Each row of a before or after table is a point. The points were changed in one or more steps. Then noise was added and the rows were shuffled. The steps act on columns, c1 being the first. Write out the steps. A step turns or swaps two columns, mirrors them in a line or flattens them onto one, adds a multiple of one to another, or multiplies or shifts one. Angles are multiples of 10 degrees, from the lower column toward the higher: turns from -170 to 170, lines from 10 to 170 but not 90. Use the fewest steps. Two steps may share a column if one is a turn and the other turns, adds or multiplies; they go together, in the order done. Otherwise the lowest column goes first.

Before (10 x 2):
59  9
10  -10
31  3
-12  17
9  -13
-26  32
-21  -28
16  -60
-10  -16
6  6
After, 10 rows:
62  13
-11  -1
10  4
-17  -2
-9  -2
-23  -1
29  9
4  3
7  -1
3  -2
Steps: flatten c1 and c2 onto the line at 10 degrees

Before, 11 rows:
11  0  53  10  7  -17
-16  22  17  38  33  -24
-9  -15  -14  8  -3  1
-40  10  7  -48  8  -60
5  -51  -41  40  -29  -12
19  -34  7  7  27  -35
18  1  -39  15  -5  -24
9  9  3  -2  -15  -6
-2  -23  22  -23  -32  18
14  -16  2  0  -9  -19
0  2  12  8  6  3
After, 11 rows:
-13  -13  -15  9  -4  1
-26  8  10  -48  46  41
8  53  0  9  16  10
-27  16  19  36  40  -4
10  1  8  -1  -7  14
-4  12  2  8  3  -6
15  -39  2  15  11  22
-7  -42  -50  38  -15  26
17  7  -34  6  44  9
4  21  -23  -24  -35  5
12  3  -15  1  4  21
Steps: add -0.3 times c4 to c1; swap c2 and c3; mirror c5 and c6 in the line at 160 degrees

Before (8 x 12):
-10  -7  -8  -18  -6  -21  3  -2  4  -10  18  -15
-7  0  -14  -3  0  -9  1  -1  -4  3  16  5
30  4  2  14  5  16  9  -2  -19  -25  -4  1
-15  -13  -16  -9  1  -10  1  -8  5  -8  0  -4
18  5  11  24  5  2  25  13  -18  -24  -18  6
0  -8  10  20  -6  -8  10  -9  2  7  2  -11
-7  7  -3  -6  9  -8  -5  -4  -6  -5  3  -14
0  5  -5  -1  0  -20  7  -13  11  -4  2  2
After:
-31  -3  -17  -46  0  -10  6  15  5  -6  0  -4
60  -3  -9  12  5  16  16  -3  -19  -20  -4  1
36  10  -4  41  5  2  29  -9  -18  -11  -19  6
-14  -6  1  -11  9  -8  -3  -5  -6  -8  3  -14
0  -14  -7  -13  1  -20  11  0  11  1  2  2
-14  -1  -18  -38  0  -9  -2  0  -4  2  16  5
-20  1  4  -30  -6  -21  8  7  4  -7  18  -15
1  -5  -2  36  -6  -8  6  11  2  12  2  -11
Steps: multiply c1 by 2; turn c2 and c8 by -110 degrees; multiply c3 by 3; turn c3 and c4 by 60 degrees; add 0.3 times c9 to c7; turn c7 and c10 by 30 degrees

Before, 14 rows:
16  -6  10  -29  -21  -25  -13  7  3  -9  25  30  -17  48  30  -15  -16  26  7  -28  -26  -8  3  14
-28  -16  -31  6  24  -17  7  -12  -20  -1  -18  7  -13  48  28  28  30  34  -36  -2  -10  -4  49  0
4  0  14  19  -27  5  11  4  27  37  14  23  6  49  42  -19  -12  -13  -35  -33  -8  -26  25  31
2  -10  10  -15  -27  -18  -13  -17  19  29  13  38  -52  -4  32  23  -21  -5  5  22  31  -4  -15  23
10  -23  5  -4  3  28  10  -30  -2  -12  19  32  -21  2  42  -10  -19  -19  -22  27  -20  2  12  12
12  -36  11  1  -13  21  23  -1  32  -1  4  -2  -48  -5  33  3  11  9  1  30  12  17  -4  -18
-24  27  -21  -10  -30  24  28  20  33  29  -10  -17  -8  -11  35  -16  35  15  8  -14  34  -32  10  -5
-14  21  7  -26  11  -17  18  28  -15  -2  -18  -26  -9  29  -21  -27  25  18  -1  -35  43  -30  9  16
6  -13  -8  -29  -12  19  15  18  12  -19  34  -24  -7  -16  25  37  -16  -11  27  -19  11  -22  1  38
15  -25  2  -40  16  -16  36  -17  11  31  34  43  4  -8  9  -4  -24  -18  -31  15  30  -27  -11  -17
21  -24  -27  -36  -29  36  -16  -18  -11  27  -27  -7  8  -12  28  4  -6  -27  -11  -29  40  -17  43  -14
-27  24  -4  -47  27  -22  28  8  -13  19  26  -23  8  14  24  22  -5  -2  -19  -5  22  -7  13  -18
-21  -32  3  -36  15  19  40  -16  -15  15  23  22  -23  48  40  21  -17  21  12  37  -15  -20  25  18
4  3  -1  -7  -18  -21  -16  11  32  -12  -5  2  -3  32  -21  -7  26  -4  -14  6  24  14  -16  32
After (14 x 24):
6  -4  -6  -48  -24  6  23  -11  26  35  15  25  3  24  41  -18  -22  -14  -41  -34  0  -42  16  15
24  -16  -13  37  -28  35  42  43  -11  28  -29  -6  11  16  27  4  26  -25  -15  -29  -10  -9  -10  -22
-22  19  26  17  -32  25  4  12  32  31  -10  -19  -7  -2  35  -19  35  14  3  -12  -34  -25  29  -22
-11  12  23  3  9  -17  5  13  -16  -4  -20  -24  -12  42  -19  -26  0  14  0  -33  -47  -36  22  -2
-27  20  -6  27  26  -24  8  12  -17  21  25  -22  9  42  22  21  6  -4  -15  -5  -19  3  31  -17
10  -14  -13  -1  5  30  11  1  -5  -13  15  33  -19  7  39  -10  -15  -22  -21  27  37  -5  12  8
-2  -8  -16  16  -28  -16  -15  35  21  31  15  40  -55  7  32  23  -15  -2  0  22  -3  -13  -15  17
6  -8  -18  27  -15  19  -2  -3  8  -19  31  -25  -10  7  26  36  4  -10  25  -19  -22  -38  14  19
14  -4  -12  -9  -24  -27  8  -22  1  -10  26  31  -15  56  27  -17  -13  27  2  -29  12  -12  -11  7
15  -19  -22  36  22  -14  -18  34  12  33  33  39  3  18  8  -5  -8  -20  -28  13  -8  -14  31  -31
-27  -10  16  -37  30  -19  49  1  -23  2  -19  5  -15  33  26  29  39  32  -35  -2  12  -4  12  -2
-20  -24  -15  -6  10  21  17  -2  -15  9  27  24  -22  61  41  21  -9  25  13  35  22  -23  41  7
3  1  26  -16  -16  -21  -12  13  33  -11  -7  3  -3  29  -23  -7  11  -2  -19  7  -27  -3  -15  37
14  -30  15  3  -12  18  -7  9  32  -2  6  -2  -47  -3  34  5  -9  5  0  28  -10  24  25  -8
Steps: multiply c2 by 0.7; turn c3 and c17 by -70 degrees; mirror c4 and c14 in the line at 110 degrees; turn c5 and c19 by 10 degrees; mirror c7 and c23 in the line at 50 degrees; turn c8 and c21 by -130 degrees; turn c22 and c24 by 30 degrees

Before:
0  -7  6  5  -29  6  -35  2  16  -24  -12  -10  13  -9  -21  -9  -13  -8  14  -20  5  -7  8  -10  13  16  5  6  18  -8  -10  -12  9  16  0  6  7  10  5  -10  11  0  13  -4  -2  -3  5  -24  -8  3  3  -4  -14  14  -23  6  0  17  -25  1  5  -8  9  -8
-2  19  21  1  4  3  -5  7  13  30  -11  -19  -6  7  6  3  7  -30  12  19  4  2  -1  12  12  8  0  -11  -10  5  -3  -11  10  -4  -7  -3  7  8  6  -7  15  9  7  -5  1  -19  12  17  1  -32  -2  -15  9  -7  1  6  -3  15  -23  6  12  -16  2  -12
-4  7  -3  3  -13  -1  -7  -29  -10  -17  60  -19  11  13  3  5  3  -8  -19  17  2  8  1  -9  2  13  1  8  -11  5  -2  -6  -6  -1  -2  -1  5  -9  3  2  -6  6  -14  -15  -8  -17  11  0  2  17  2  -18  13  3  -5  -35  10  17  -26  11  12  -14  1  -18
-5  -44  8  8  2  10  5  -15  10  -26  33  7  -21  -11  4  -10  1  -5  8  14  -14  -2  12  -5  13  12  20  -2  0  -13  -10  -6  5  -1  0  -14  2  3  5  -11  -1  3  -14  -33  11  -11  14  13  5  22  2  -7  4  -8  1  14  -5  24  -11  2  13  -14  15  -12
-2  15  -5  -6  12  12  11  -1  19  -8  0  -20  4  14  -1  4  0  8  -22  6  -16  -18  10  -5  8  2  2  3  -8  0  1  2  6  -17  -42  7  -24  -12  4  15  -9  4  -9  -16  0  -10  -45  -3  4  15  -3  9  11  -4  -5  -9  -19  2  -8  10  9  -1  12  -19
10  5  -12  12  12  9  11  -4  12  -24  -1  5  10  -11  4  -20  -16  4  14  6  5  7  6  40  4  -4  30  5  0  -9  -4  34  4  12  4  12  -18  16  -32  -3  -8  10  30  -8  3  -15  4  -45  1  18  1  -8  14  8  -7  9  0  -52  -4  -2  13  -14  3  -19
-2  18  21  -18  -13  23  -12  -10  -3  -3  -8  8  12  16  -5  1  9  1  3  -23  2  5  3  -6  6  -6  11  11  -5  4  -2  25  4  -22  0  -6  4  -1  -1  -4  8  11  9  -13  -5  3  -23  -26  10  19  -2  -7  -9  3  -1  13  5  16  13  -12  -2  0  12  29
12  13  29  9  8  8  9  0  7  12  -8  -17  -1  15  8  -11  -10  0  1  -16  -13  -18  -8  6  -8  -4  -3  2  9  0  -31  31  12  0  -9  -4  1  5  3  -1  16  -5  -9  -9  6  7  -22  18  -4  19  -4  -10  8  33  1  -7  13  -10  7  -5  11  -4  14  -13
14  12  23  6  -12  -3  1  0  13  46  2  13  11  10  3  -17  10  9  -15  19  -1  -1  -7  -3  -1  -6  12  1  -3  -4  -1  4  -17  17  5  5  -21  -8  2  -11  -4  -29  -6  -9  5  4  -3  -18  27  -52  -2  -10  -5  -3  -1  13  -35  -9  15  -18  -17  -12  16  -7
After, 9 rows:
12  14  28  10  10  8  8  3  6  13  -8  -17  -1  16  8  6  -11  -21  1  -16  -12  -19  -6  6  -10  -3  -3  1  9  0  -30  31  12  0  -8  -5  1  3  3  -1  16  -3  -7  -10  -11  8  -22  18  -4  18  -4  -11  8  33  1  -8  13  -10  8  -5  -12  -5  16  -13
-1  -7  5  5  -30  5  -35  -3  16  -24  -13  -9  14  -9  -21  8  -14  -21  15  -19  4  -6  5  -9  13  15  6  6  17  -8  -7  -12  8  15  -1  6  8  -26  5  -11  11  -4  13  -4  -4  -3  5  -24  -9  3  4  -5  -14  14  -23  6  -1  18  -3  2  -4  -8  8  -7
-1  20  21  2  4  3  -5  11  12  30  -10  -18  -5  8  6  -3  7  -59  11  19  4  2  -2  6  13  8  0  -11  -10  5  8  -10  11  -5  -7  -4  7  -24  4  -6  15  -14  8  -6  1  -19  12  17  1  -32  -2  -15  9  -6  1  6  -2  15  -4  6  -3  -15  3  -13
10  6  -13  12  12  9  11  16  11  -23  -1  6  9  -11  4  17  -16  6  14  6  4  5  4  39  4  -4  30  5  0  -11  -6  35  5  11  3  10  -19  -12  -32  -3  -7  -15  30  -8  -11  -15  4  -45  1  17  1  -10  13  9  -7  10  1  -52  11  -1  -3  -14  3  -20
-5  8  -3  2  -13  -1  -7  -30  -9  -17  60  -19  10  13  3  0  3  -17  -19  18  2  8  0  7  2  13  2  9  -11  6  1  -6  -7  -1  -3  -1  4  -19  3  3  -5  -12  -14  -15  10  -18  11  0  3  17  2  -18  14  3  -5  -34  10  16  -21  11  -6  -14  0  -18
-2  18  21  -19  -13  22  -12  -11  -3  -3  -8  8  13  15  -4  2  9  0  2  -23  3  5  2  0  6  -6  11  11  -5  3  -1  25  4  -22  0  -6  4  12  0  -4  7  -7  9  -13  5  3  -23  -26  8  19  -2  -6  -10  2  -1  13  5  17  5  -11  9  1  12  28
-2  15  -5  -6  10  12  11  -3  18  -8  -1  -21  4  15  0  -4  0  16  -22  6  -17  -18  8  -4  7  2  2  2  -7  1  -2  1  6  -17  -42  6  -23  -1  5  15  -8  -10  -9  -16  3  -10  -45  -3  4  15  -3  9  11  -3  -5  -9  -19  2  -15  10  -4  -1  11  -18
-5  -44  8  8  2  12  5  -15  10  -26  33  7  -21  -11  3  4  1  -16  8  14  -14  -2  8  3  13  13  20  -2  -1  -12  -9  -5  5  -1  1  -13  2  -11  6  -10  -1  -11  -15  -32  -15  -10  14  13  5  22  2  -7  3  -8  1  13  -5  24  -2  2  -10  -14  15  -12
14  12  23  5  -12  -4  1  -2  14  45  2  13  12  11  3  13  10  16  -15  20  0  -1  -5  -2  0  -6  11  2  -2  -3  -3  5  -16  17  5  6  -21  18  2  -11  -4  33  -7  -9  -13  4  -1  -18  27  -52  -1  -10  -6  -4  -2  13  -37  -9  0  -19  -6  -13  16  -6
Steps: turn c8 and c24 by -30 degrees; turn c16 and c45 by 150 degrees; turn c18 and c31 by -20 degrees; multiply c18 by 2; multiply c23 by 0.7; mirror c38 and c59 in the line at 60 degrees; turn c42 and c61 by 140 degrees

Before (12 x 64):
8  -44  -6  -17  2  29  -13  21  37  -9  -19  -1  5  -29  -7  9  -12  -22  -15  58  -13  9  1  -25  5  27  37  -5  10  -12  -11  29  2  -3  -38  -5  0  41  -21  11  34  -13  29  -19  -28  -30  6  3  32  -3  -3  23  4  -18  23  21  11  2  5  -19  -41  18  9  29
7  -41  3  -20  -4  7  -15  11  16  -34  -32  -8  22  -12  2  12  -15  -8  7  19  -26  -9  -5  -10  40  4  25  -7  26  -7  -3  31  -2  -3  -33  4  12  29  -14  30  38  -26  21  -6  -6  -36  21  -11  14  17  3  22  11  -26  45  21  -10  -16  9  1  -3  35  5  30
-28  -26  -23  8  22  -1  -1  -17  6  9  7  -17  36  -17  -18  -20  -20  28  -36  16  -14  28  1  15  -5  -17  8  9  17  -25  25  -2  -25  17  24  -13  -15  33  -18  -9  17  -40  11  23  -33  -6  5  -32  7  31  -26  -24  -7  -2  -2  -21  -7  -19  38  -21  -8  11  -16  -3
-35  -13  9  -38  -36  -14  -13  7  -9  -13  1  10  0  24  19  11  1  16  4  12  17  -6  18  23  -23  -30  -20  10  -18  9  -17  -17  0  16  -7  14  5  -10  0  -17  -18  38  -17  -16  31  -4  8  -7  -27  2  17  -18  15  6  8  13  24  12  -28  -1  18  8  -27  -12
-22  -48  -4  -13  30  10  -9  2  26  1  -2  -12  9  -11  -31  19  -40  -39  3  33  -37  22  4  -14  23  0  26  -8  26  -11  9  4  -18  -21  -8  -15  13  31  -7  -9  21  -24  32  20  -26  -29  5  -23  41  43  -20  6  5  2  18  8  5  -31  15  -23  -13  23  21  34
19  -13  30  -6  -8  -8  -10  41  34  -16  -22  32  -19  -3  13  21  -7  31  40  32  24  4  -41  -28  43  36  30  -13  -8  -13  -26  0  12  17  21  32  -8  45  27  32  31  27  -21  -21  5  -51  37  29  29  -26  24  3  26  -27  33  14  38  21  -12  17  -16  43  15  41
-14  -30  -23  29  7  -8  -8  15  -4  16  32  -21  24  -9  -28  -7  -23  24  -42  36  -16  34  2  -14  -1  -3  9  -12  8  0  29  -7  -26  25  -1  -20  43  29  -25  5  10  -33  16  27  -12  11  -2  -29  21  28  -6  -20  -8  1  0  0  -26  -44  40  5  -3  12  -11  3
-41  -29  -9  -58  -35  -27  -6  14  -21  2  -29  27  -6  24  2  17  11  8  27  19  23  2  16  -3  -11  -22  -26  12  -20  27  -10  -2  11  25  -11  32  -21  -1  7  6  5  5  -17  -12  24  0  -1  4  -30  -3  31  -11  -9  -1  3  17  50  -7  -1  30  13  28  -7  -21
-17  -42  1  -6  -9  -41  -18  34  -23  -15  -38  9  3  19  13  36  -3  -4  12  16  20  -17  18  25  0  -13  1  35  1  24  -11  -3  13  2  -9  27  -10  8  30  8  -14  22  5  -18  3  -16  5  26  -23  -8  40  -1  14  -1  13  35  37  13  -2  9  8  33  2  -6
-27  15  -14  4  -25  -26  24  15  4  3  17  21  24  18  -4  13  -6  16  0  -6  21  16  14  25  4  -11  -21  19  2  15  -11  -17  -7  55  20  21  10  12  -4  -16  -2  -12  -1  16  6  -12  -10  23  5  24  10  -28  -4  -1  19  -16  26  8  11  0  -6  7  -9  -12
-16  -39  -18  -14  15  -4  15  3  14  35  -7  -26  40  -5  -21  -12  -30  8  -12  22  -5  31  0  4  -2  -12  15  14  5  -18  13  -5  -16  3  15  -22  22  4  -13  4  30  -26  27  23  -14  -8  -19  -6  11  25  -5  -3  -21  5  25  -1  -32  -36  13  -34  -10  -4  -3  17
-49  -13  -20  -30  -19  -27  19  -4  -11  9  6  17  29  27  8  2  3  24  -8  -12  12  -7  6  17  1  -20  -18  18  -25  17  -4  -27  -17  18  10  23  12  -5  -8  -8  1  20  -28  18  -20  -2  4  20  0  4  17  -4  8  1  -16  24  21  19  7  18  6  0  0  -15
After (12 x 64):
8  -40  4  -20  -4  7  -16  -7  16  26  -32  -8  22  -12  -22  11  -8  -8  6  20  15  -10  -5  -10  39  5  25  -8  27  -8  -4  30  14  -3  -33  4  11  30  -14  30  -1  -27  21  -6  -6  -37  21  -11  13  18  1  22  12  -27  45  21  -10  -30  8  23  -4  35  6  30
-17  -42  1  -6  -8  -42  -18  49  -23  5  -38  9  2  19  24  35  11  -5  11  17  2  -17  -13  26  -1  -13  1  35  1  24  -11  -3  7  2  -9  27  -10  8  31  7  -54  22  5  -19  2  -16  5  27  -22  -8  -42  0  14  -1  13  35  37  9  -2  17  8  33  3  -7
-49  -13  -20  -30  -19  -28  18  11  -10  -19  6  16  28  27  14  1  -16  23  -9  -11  2  -7  -6  16  0  -20  -18  18  -25  16  -4  -27  -9  18  10  24  12  -5  -8  -9  -39  21  -28  19  -20  -1  4  21  -1  4  -17  -5  8  1  -16  23  21  23  7  7  7  -1  1  -15
8  -43  -5  -16  2  29  -12  11  38  19  -20  0  5  -29  -16  9  -3  -24  -15  58  1  10  4  -25  4  26  36  -6  10  -12  -10  29  12  -3  -38  -5  0  41  -21  12  -7  -12  30  -19  -28  -30  6  3  34  -4  3  24  4  -19  24  21  11  -3  5  -9  -42  17  9  30
-28  15  -14  4  -25  -25  24  7  6  -3  16  22  25  18  16  13  -8  17  1  -6  -14  15  5  26  4  -11  -21  19  2  16  -10  -17  3  56  19  21  12  12  -4  -17  -42  -12  -2  16  7  -12  -11  23  5  24  -16  -28  -2  0  19  -16  26  16  11  -1  -6  7  -10  -13
-17  -38  -18  -14  14  -4  15  -15  14  -4  -7  -26  39  -5  -14  -12  -26  7  -12  22  -14  31  3  5  -2  -12  15  14  6  -19  13  -5  23  3  14  -22  22  4  -13  4  -10  -26  28  23  -14  -8  -19  -6  11  24  3  -3  -21  6  25  -1  -32  -37  12  -48  -11  -4  -3  15
-29  -28  -22  9  22  0  0  -46  6  7  6  -18  36  -17  -21  -20  -30  29  -36  16  -8  29  18  14  -4  -18  8  10  16  -25  25  -3  10  16  25  -14  -16  34  -17  -9  -23  -40  12  22  -33  -6  4  -31  7  31  19  -24  -8  -3  -2  -21  -7  -14  38  -22  -9  10  -17  -3
-41  -28  -8  -58  -35  -26  -6  18  -20  -21  -29  28  -6  23  21  19  14  8  29  19  -10  1  -8  -3  -11  -23  -27  12  -20  27  -10  -2  -7  25  -11  32  -20  0  7  7  -35  5  -18  -12  25  0  -2  4  -29  -3  -34  -11  -8  0  3  16  50  -10  -3  21  13  29  -7  -20
-23  -48  -3  -14  30  10  -9  -15  25  14  -2  -11  9  -11  -48  21  -31  -38  4  33  -9  22  16  -14  22  0  25  -8  26  -10  8  4  32  -21  -8  -15  13  32  -6  -9  -18  -25  31  19  -26  -29  5  -23  41  43  13  5  5  3  19  8  6  -27  15  -20  -13  23  22  35
-35  -12  10  -38  -36  -15  -13  33  -9  11  0  10  0  23  25  11  0  16  4  12  8  -6  2  23  -22  -29  -20  10  -18  9  -17  -18  -1  16  -7  13  5  -10  1  -16  -58  38  -17  -15  31  -4  7  -8  -27  2  -25  -19  15  7  8  13  24  21  -29  8  18  7  -28  -12
19  -13  29  -7  -8  -8  -10  60  33  1  -22  31  -19  -2  27  21  10  30  39  31  -1  3  -46  -28  43  34  30  -14  -8  -12  -27  0  10  18  21  32  -9  45  27  31  -9  27  -21  -21  6  -51  37  30  29  -25  9  3  26  -27  34  14  38  6  -12  23  -15  44  15  41
-14  -30  -23  29  7  -9  -7  -8  -4  -16  32  -21  24  -9  -28  -8  -32  24  -43  35  -16  34  6  -15  -2  -2  9  -12  7  0  28  -7  12  26  0  -20  42  29  -25  5  -30  -33  16  27  -14  12  -1  -29  21  28  3  -19  -8  1  0  0  -27  -46  41  -5  -4  11  -11  2
Steps: add 0.7 times c42 to c8; mirror c10 and c60 in the line at 110 degrees; mirror c15 and c21 in the line at 30 degrees; turn c17 and c33 by -70 degrees; mirror c23 and c51 in the line at 160 degrees; add -0.5 times c40 to c58; shift c41 by -40
